Each row of a before or after table is a point. One or more steps were done to the points. Then noise was added and the rows were shuffled. The steps act on columns, c1 being the first. Name the steps. A step turns or swaps two columns, mirrors them in a line or flattens them onto one, adds a multiple of one to another, or multiplies or shifts one. Angles are multiples of 10 degrees, from the lower column toward the higher: turns from -170 to 170, lines from 10 to 170 but not 90. Use the fewest steps. Two steps may share a column if one is a turn and the other turns, adds or multiplies; they go together, in the order done. Otherwise the lowest column goes first.
(in the rows, 128 means zero)

Before, 8 rows:
[[142 151]
 [119 108]
 [111 129]
 [106 103]
 [153 130]
 [136 118]
 [141 160]
 [ 94 128]]
After:
[[102 119]
 [ 61 118]
 [168 141]
 [ 26 129]
 [ 76 130]
 [203 129]
 [171 137]
 [152 124]]
Steps: multiply c1 by 3; multiply c2 by 0.4

Before:
[[116 117 157 117]
 [145 151  99 112]
 [135 132 121 137]
 [102  97 156 110]
 [123 152  80 146]
 [104 123 162  84]
 [110 103 142 107]
 [143 134 101 132]
 [ 88  96 167 115]
 [ 98  97 156 120]
 [154 141 111 115]
 [140 155 108 125]
 [120 162 110 129]
 [134 155 131 150]]
After, 14 rows:
[[124 147 108 106]
 [130 230 107 128]
 [135  37 144 167]
 [104 166 122 100]
 [133  35 149 180]
 [124  95 145 153]
 [118 212 112 112]
 [149 207 132 119]
 [120  54 135 156]
 [ 97 116 152 177]
 [135 141 124 117]
 [139 201  84 111]
 [104 200 107 110]
 [123  33 147 165]]
Steps: turn c1 and c3 by 20 degrees; turn c1 and c4 by -110 degrees; multiply c2 by 3

Before, 9 rows:
[[160 167 122 152  83 170 150 112]
 [107  73 109 126  78  70 161 143]
 [162 172 106 124 134 132 130 127]
 [126 111 167 137  52  73 132 178]
 [187 151 140 151 134 110 134  90]
 [159  95 146  88 138  94 182 169]
 [184 104 106 112 102 118 112 116]
 [171 115 135 144 147 164 104 152]
 [146 135 175 107 130 122  95 103]]
After (9 x 8):
[[155  34 151 167 135 142  66 174]
 [169 135 101 126 134 145 115  89]
 [155 149 111 128 147 102 161 149]
 [169 118 151 109 103 140 138 116]
 [154 174 145 105 131 123 125 124]
 [114  21 141 106  78 173  77 144]
 [150 160 110 111  84  82 121 112]
 [139 167 116 195 130 144 158 106]
 [126  91  93 165  53 177 104 178]]
Steps: multiply c1 by 0.7; turn c6 and c7 by 160 degrees; add 1 times c7 to c2; multiply c3 by 1.3; turn c3 and c4 by 120 degrees

Before, 13 rows:
[[ 91 146 119 165 142  92 150 121 116  80 138]
 [130 153 160 132  99  90 152 147 135 178 169]
 [116  74 142 134 168 132 124  65  94 166 152]
 [ 72 161 161 148 164 138 132  66 112 121 152]
 [170 141  90 145 170  89 116  63 117 169 149]
 [158 111 145 100 107  76 150 116  98  89 145]
 [118 163 144 168 121 153 165 130 159 167 198]
 [ 98 163 112 188 126  72 122 152  91 130 120]
 [ 99 133 151 148  92 166 130  83 114 142 164]
 [166  92 156 120 152 170  86  78  69 110 101]
 [138 107  91 104 121 127 153 124 166 125  98]
 [ 82 124  95 129 162 147 104 123  85 177 157]
 [136 123 136 147 112  83  72 151 112 119 138]]
After:
[[145 132 132 138 113  84  73 105 102 141 140]
 [118 126  71 163  92 167 131 147 104 112 136]
 [118 163 165 104 121 125 154 156 178 152 115]
 [123  74 125 181 142  92 150 139 100 152 138]
 [122 240  71 140 168 132 124 168  92 148 122]
 [ 95 159 132 159 162 147 104 153  85  91 164]
 [147  85  83 166 122 153 164 116 138  58 182]
 [143  69 155 193 126  72 123 121  62  92 134]
 [ 97  68  59 181 164 138 133 154 102 102 115]
 [151 182  96  98 153 171  87 148  75 178  78]
 [171 126 106 113 169  89 117 201 109  80 140]
 [134 111  98 128 100  88 152  91 134  59 155]
 [133 136 100  86 105  76 150 126 112 180 133]]
Steps: add -0.5 times c4 to c9; turn c1 and c4 by -40 degrees; multiply c2 by 2; turn c2 and c10 by -150 degrees; turn c3 and c8 by -140 degrees; turn c3 and c11 by 30 degrees

Before:
[[108  84 189 148  81 107 168  98 111 148 110 167  95 156]
 [128 134 125 131 210 108 139 176 143 127 170 102  92 122]
 [118  81 137 118 102  83 118  88 124 174 127 210 123 153]
 [146 116 165 126 101 127 133 110 150 195  93 197 101  87]
 [144  58 135 179 107 139 136  84 112 149 101 185 131 119]
 [141  62 148 106 107 112 156 147 144 155 104 155 146 131]
 [107 100 117 110  82 151 127 101 117 156 107 149 108 136]
 [160 130 147 108 180  62  80 165 136 102 146  63  93  96]
 [121 114 182  92 220 130  84 164 143  84 157 103 104 116]
 [222 173 145 109 159 102  97 115 204 147 103 107 126 164]
 [150 111 162 129 145 119  85 197 135  94 216 100 101 137]]
After, 11 rows:
[[217 173 140 127 116 167 163  98 198 147  90  93 136 148]
 [180 129 166 124 165 108 179  77 124 102 128 112 113 200]
 [133  60 131 161 142 133 115 150 152 154 116 130 152 147]
 [138 133 148 131 176 129 115  48 120 128 128 126  99 148]
 [ 95  78 135 132  86 162 142 154 125 173 132 140 131 170]
 [ 99  84 197 131  95 158  84 173 124 151 131 140 143 141]
 [121 117 173 133 112  91 124 156 164 192 111 129 131 138]
 [156 111 173 105 197 137 164 111  95  97 150 120 131 135]
 [103  99 132 144 101 128 137 172 128 155 129 139 110 101]
 [125  59 131  88  87 113  95 151 128 148 127 129 134 117]
 [129 114 184 135 167 117 186  36 126  84 129 124 143 127]]
Steps: flatten c1 and c12 onto the line at 160 degrees; turn c3 and c13 by 40 degrees; turn c4 and c7 by -150 degrees; turn c5 and c8 by -90 degrees; turn c6 and c14 by -100 degrees; flatten c9 and c11 onto the line at 150 degrees

Before:
[[137 119 127 167  82  94 133 146 126 132 164 115 128 173 100 105 149 147
  163 170]
 [181  91 132 211 160 110  61 121 172  86 145 144 159 136 116 134 108  65
  159 106]
 [ 40 133  95 121  93 157 191 135 146 137  94 126 155 124  85 116 139 122
   94 137]
 [106 119 176  75 149 134 125 141  87 157 133 117 142 132  93 102  98 134
  173 106]
 [106 105 130 118 140 151 172 105  70 156 153 119 107  99 147 109  50 134
  166 212]
 [193 144 185 105 167  97 128 142  78 100 137 178 172 132 125 156 113 148
  193  94]
 [117 121 117 170  89 125 145 182 138  83  96  92 111 147 139 127  89 153
   96  89]
 [127 157 129 167  96 169 143 122 102 110 110 127 126 148 113  79 150 137
  132 133]
 [155 144 128 122  75  95  99 158  63 111 116  97 182 219  99 120 136  82
  124 159]]
After, 9 rows:
[[195 149 190  84 131  98 141 102  78  99 137 211 175 132  85 158 115 154
  193 107]
 [105  98 131 113  96 148 161 211  65 157 152 112 104  98 102 113  53 134
  170 165]
 [133 162 124 184 119 173 146 129 102 108 106 124 129 155  73  78 154 138
  135 134]
 [154 145 124 162 124  97  81 163  61 111 114  78 182 215  57 122 136  81
  124 109]
 [176  78 133 161 239 107 154 104 175  85 142 155 155 134  73 132 108  62
  157 129]
 [112 114 116 190 120 125 144  94 144  83  95  66 108 148  96 126  87 152
   97  66]
 [133 120 128 187 130  92 131 177 123 130 162 110 126 175  52 107 151 151
  165 120]
 [ 41 130  98 148  65 154 148 138 145 136  90 124 157 122  49 112 135 120
   94 122]
 [101 118 173  82 115 137 112 112  85 154 136 114 140 134  57 102 102 134
  176 113]]
Steps: multiply c2 by 1.3; turn c4 and c5 by 50 degrees; turn c5 and c7 by 50 degrees; turn c8 and c20 by -80 degrees; multiply c12 by 1.6; shift c15 by -40

Before:
[[ 77  84 134 112 140  54 169 123 174 145 146 137  79 121 139 110 132  86
  108 118 161 115 118 146 148 145  91  72 148 126 182 145]
 [ 82 159 150 130 175 128 149  96 163 135 146 154 149 118 134 134 119 121
  149 142  95 168 154 146 144 128 110  75 137  97 169 140]
 [ 91 111 154 132 134 126 107 152 141  82  91  72 162 110 249 119 144 137
  141 145  95 110 114  90  88  91 126  78 146 108 144 133]
 [ 88 126 146 164 132 142 167 128 136 106 139 112 142 140  83 182 110 148
  113 147 156 174 103 124 146 112  87 172 147  86 129 127]
 [208 149 155 133 152  55 154 145 136 124  58  53 145 187  95 233 124 143
  147 106 132 162 154 113 149 131  75  80  38  85 138 134]
 [181 113 110 123 149 135 166 141 142  91 153 126 161 131  65 102 112 158
  155 138 112 164 137 114 162 150 110 124 140 136 138 138]
 [ 86 158 130 130 147 139 132 113 132 115 104 121 135  98  54 113 107 167
  135 133 152 117 126 147 100  92 163 163 147 153 143  86]
 [ 80 136 138 130 130 145 137 156 141 133 145 119 148  99 110 122 127 152
  118 141 111 133 178 139 106 117 234  94 129 176 178 141]
 [105 154 113 109 166  90 109 103 154 123 148 102 127 171 159 139 143 168
  139 145 170 125 108 138 149 188 172  79 141 129 148 127]]
After:
[[194 123 154 135 151  59 153 143 140 119  57 110 149  59  96  28 127 145
  146 107  61 169 155 132 114 134 103  82  30 136  75 133]
 [ 81 101 131 128 151 140 129 114 130 115 106 135 133 185  47 130 109 168
  135 137 144 115 127 155 131  92 134 167 144 147 156  86]
 [ 78 172 132 105 136  60 165 120 176 143 150 132  75 159 147 147 129  91
  111 124 108 119 121 140 119 144 116  75 150 180 122 148]
 [ 91 146 151 126 128 127 106 154 138  80  93 129 160 136 252 139 146 141
  141 150 167 107 116 101 115  91 102  81 133 146 111 140]
 [104 109 110 121 169  84 108 105 153 124 153 133 124 103 158 112 144 171
  133 140  50 126 113 134 163 187 159  84 139 151 129 124]
 [ 86  95 154 129 179 127 147  91 162 134 146 133 153 119 133 122 121 117
  143 147 156 166 161 131 133 127 124  76 136 173 100 140]
 [184 142 112 124 156 131 166 143 134  94 157 130 158 121  67 155 112 159
  156 143 133 160 136 104 131 151 137 118 136 134 139 135]
 [ 83 125 134 132 134 144 134 160 137 133 143 142 148 155 115 127 129 149
  121 141 166 132 175 138 173 117 182 104 129 178 182 144]
 [ 93 139 150 165 128 137 163 124 135 109 142 127 142 129  88  63 107 155
  116 149  95 175 102 120 113 114 107 168 144 126  82 131]]
Steps: turn c2 and c16 by -170 degrees; add -0.3 times c11 to c24; flatten c12 and c29 onto the line at 80 degrees; multiply c14 by 1.6; turn c14 and c21 by -140 degrees; flatten c25 and c27 onto the line at 50 degrees; swap c30 and c31

Before (14 x 64):
[[116 139 144 164 134 139 124 103 118 113 148 141 110 121 143 112 108 125
  133 140 129 124 108 141 115 116 123 134 113 141 124 168 101 113 197 111
  118 108 141 130 106 142 147 128 121 111 136 149 101 137 113 139 112 122
  128 117 146 126 100  98 147 130 157 138]
 [125 109 110 112 129 140 171 127 104 140 107 119 149 146 142 113 132 101
  100 115 131 127 104 179 109 108 116 132 131  86 143 156 148 145 130 144
  114  99 132 118 133 141 147 133 151 183 138 146 126 124 145 113 128 119
  137 156 126 124 146 168 120 108 132 122]
 [119 184 113 118 133 110 143  99 127 120 150 123 127 139  96 118 118  95
  128  99 140 139 121 135 114 147 147 126 150 132 122 137 158 135 131 112
  115  93 121 138 147 142  94 124 153 163  82 117 122 124 134 136 112 145
  116 100 142 127 138 161 130 137 124 142]
 [123 102 127 119 101 140 128 180 117 113 149 132 130 124 135 127 118 110
  111 105 148 154 156 138 111 249 111 147  80 121 126 127 139 142 119 145
  146 133 108 182 140 143 143 115 131 146 142 143 131 136 143 133 106 137
  121 120 122 155 112 106 134 145 122 124]
 [144 134 177 136 124 131 146 109 111 130 149 129 115 132 149 142 133 105
  113 133 145 147 138 126 118 187 142 138 148 124 122 124 151 137 134 122
  119  83 151 133 149 140 147 127 130 114 135 147 106 130 134 138 151 118
  155 135  98 152 137 106 115 121 117 147]
 [119 122 236 124 126 143 140  99 184 163 110 126 130 124 145 121 157  97
  134 143 147 138 146 128 109 107 113 145 151 144 143 116 149 139 129 146
  123 102 155 119  80 125 148 134 125 109 142 154 114 145 139 140 149 121
  149 138 137 154 136  98 142 148 120 158]
 [122  99 129 119 126 110 135 103 111 113 155 139 112 141 107 127 118 101
  118 113 149 124 155 132 125 106 113 151 102 113 144 131 152 137 118 137
  113 129 110 142 134 109 108 127 122 150 149 147 107 141 137 134 126 134
  119  95 113 129 113 108 123 123 118 124]
 [131 147 145 143 136  65 145  98 122 128 152 127 124 117 143 111 116 100
  130 147 111 133 131 132 134 128 127 139 142 127  88 117 105 146 149 131
  136 124 149 145 149 141 109 126 123 117 142 131 115 144 132 145 127 125
  130 108 137 168 146 113 122 142 122 121]
 [117 106 111 148 136 130 128 203 111 184 123 125 143 115 106 131 160 153
  150 107 128 127 141 129 111 113 116 151 142 134 140 124 109 141 131 140
  121  91 135 121 119 137 144 119 129 127 139 130 112 152 127 144 108 116
  112  96  96 126 143  99 136 147 119 127]
 [117 120 115 113 119 140 159 142 202 206 152 121 120 123 139 137 140 185
  107 148 148 131 128 148 109 107 115 140 122 122 138 124 153 132 145 144
  140 104 120 119 126 142  49 121 187 129 118 121 148 151 134 105 126 181
  117 100 113 139 137  99 132 122 120 132]
 [140 153 126 117 123 127 143 104 123 116 147 135 126 113 148 171 143 155
  137 201 143 132 155 146 109 119 108 117 127 141 140 129 132 109 119 135
  115 149 113 124 143  75 142 122 122 150 144  91 133 149 139 140 157 120
  122 107 149 154 134 103 145 137 132 141]
 [116 126 128 203 134 116 153 129 108 128 148 143 127 126  98 139 136 109
  119 121 124 137 129 157 109 116 116  94 109 120 112 122 152 143 146 131
  117  86 116 131 149 103 144 132 122 123 138  97 100 155 122 118 112 130
  113 169 145 128 102 110  75 132 131 137]
 [164 117 119 113 130 116 145 100 114 151 145 131 132 166  91 113 137  93
   99  98 138 125  95 135 187 106 124 145 132 145 145 128  86 144 128 145
  127 110 117 125 129 139 143 117 146 119 126 153 138 138 139 140 118 123
  145 140 153 154 129 119 144 117 123 119]
 [119 101 126 121 121 134 125 134 104 135 135 154 133 131 110 135 115 124
  116 114 144 127 147 130 164 118 118 151 118 135 145 141 156 131 115 145
  165  95 106 117 148 127 141 128 130 109 120 122 110 118 138 107 121 119
  138 130 153 163  84 138 147 145 176 147]]
After (14 x 64):
[[143 105 178 136 123 130 146 109 110 129 150 106 104 133 149 142 131 105
  112 133 146 147 137 125 119 188 143 137 149 120 123 138 151 136 133 123
  118  84 151 135 149 139 147 127 130 116 134 147 129 129 133 139 152 121
  155 134  99 135 135 107 116 120 116 146]
 [140  92 126 118 124 130 143 102 123 117 147 133 112 113 147 171 141 156
  139 199 142 132 154 147 109 120 107 116 128 134 138 147 130 109 119 135
  116 149 111 123 143  76 142 122 120 150 145  93 133 149 139 138 158 120
  123 107 149 120 134 102 145 138 132 141]
 [162 109 121 115 131 117 147  99 114 151 144 138 137 167  92 113 136  92
   99  99 139 125  95 138 187 107 122 143 132 135 146  79  88 144 130 144
  127 110 118 124 130 138 143 119 147 119 125 155 131 138 140 142 118 121
  145 140 154 150 131 120 145 117 122 119]
 [124 140 108 111 130 141 172 127 104 141 105 126 150 146 141 114 132 100
  100 117 132 127 105 179 108 108 118 132 131 130 142 154 147 145 129 143
  115  99 131 120 132 141 147 134 151 183 138 144 120 124 146 114 130 119
  137 157 126 143 147 167 121 109 132 120]
 [119 109 127 119 123 133 124 133 104 136 135 111 137 131 108 134 114 125
  116 113 142 127 149 128 163 116 118 151 120 143 145 148 159 130 115 144
  165  94 105 116 148 127 142 127 129 110 118 122 151 118 138 107 121 120
  139 129 153 170  83 138 146 145 174 147]
 [120 107 238 125 127 143 140  99 183 163 110 114 120 123 146 121 157  96
  135 144 146 140 146 128 109 108 114 146 152 126 142 127 150 140 129 147
  123 101 153 119  78 123 149 133 125 111 142 154 125 144 140 140 150 122
  150 138 139 149 138 100 143 146 120 157]
 [117 142 109 149 137 130 129 204 111 182 122 113 154 115 107 129 159 152
  149 107 128 125 141 129 109 112 117 151 143 127 140 134 109 143 130 138
  121  90 134 120 119 135 143 120 129 128 140 132 124 152 128 146 109 116
  112  96  97 146 142  97 135 148 118 125]
 [120 100 111 118 133 112 144 100 127 120 148 121 135 138  94 117 117  95
  129 101 140 140 122 135 115 147 147 128 150 139 122 123 159 134 130 112
  116  92 122 138 147 142  94 122 153 162  84 116 124 125 134 136 113 145
  116 100 142  79 138 161 129 136 124 141]
 [119 126 114 113 117 142 160 143 203 205 153 150 121 123 138 139 142 186
  105 146 148 131 128 147 109 107 115 139 121 122 136 131 154 132 146 144
  140 106 118 121 126 145  47 121 187 130 119 120 120 150 133 106 126 182
  119 100 113 140 136 100 133 121 120 133]
 [122 141 129 118 127 111 134 102 111 112 155 106 113 140 107 127 118 101
  118 113 149 123 158 131 124 105 112 152 102 123 143 170 150 136 118 137
  112 129 109 143 133 107 107 127 121 148 148 147 139 141 137 135 125 134
  119  96 113 154 111 108 124 123 119 122]
 [124 118 127 118 101 141 129 181 118 114 147 130 142 124 135 129 119 109
  111 106 147 154 156 138 110 250 112 147  81 122 127 163 140 142 118 145
  143 133 108 182 142 144 142 116 132 145 141 144 132 135 143 133 106 138
  122 121 121 162 112 106 134 145 122 126]
 [131  82 144 142 135  66 144  99 120 128 152 116 125 116 144 112 115 100
  129 148 112 132 131 131 133 131 125 137 143 118  87 126 106 147 148 132
  136 125 148 145 149 141 111 126 124 116 143 133 128 142 132 145 126 125
  129 109 137 131 147 112 122 143 121 121]
 [116 130 129 204 134 117 152 129 108 127 148 100 134 125  97 137 136 108
  119 120 123 137 130 155 109 115 117  92 111 119 111 135 154 145 146 130
  117  87 116 130 151 102 145 131 122 123 138  95 144 157 122 119 113 130
  113 171 144 130 103 110  74 131 132 140]
 [114 124 144 164 136 139 123 103 117 112 148 101 118 121 145 112 109 125
  134 141 129 123 110 141 116 116 123 135 113 169 123 118 101 114 196 111
  118 107 142 130 104 142 148 127 120 111 138 149 140 138 113 140 112 123
  128 116 146 115  99  99 148 129 157 139]]
Steps: mirror c2 and c58 in the line at 120 degrees; swap c12 and c49; add -0.5 times c53 to c13; turn c30 and c32 by -60 degrees; add 1 times c23 to c32
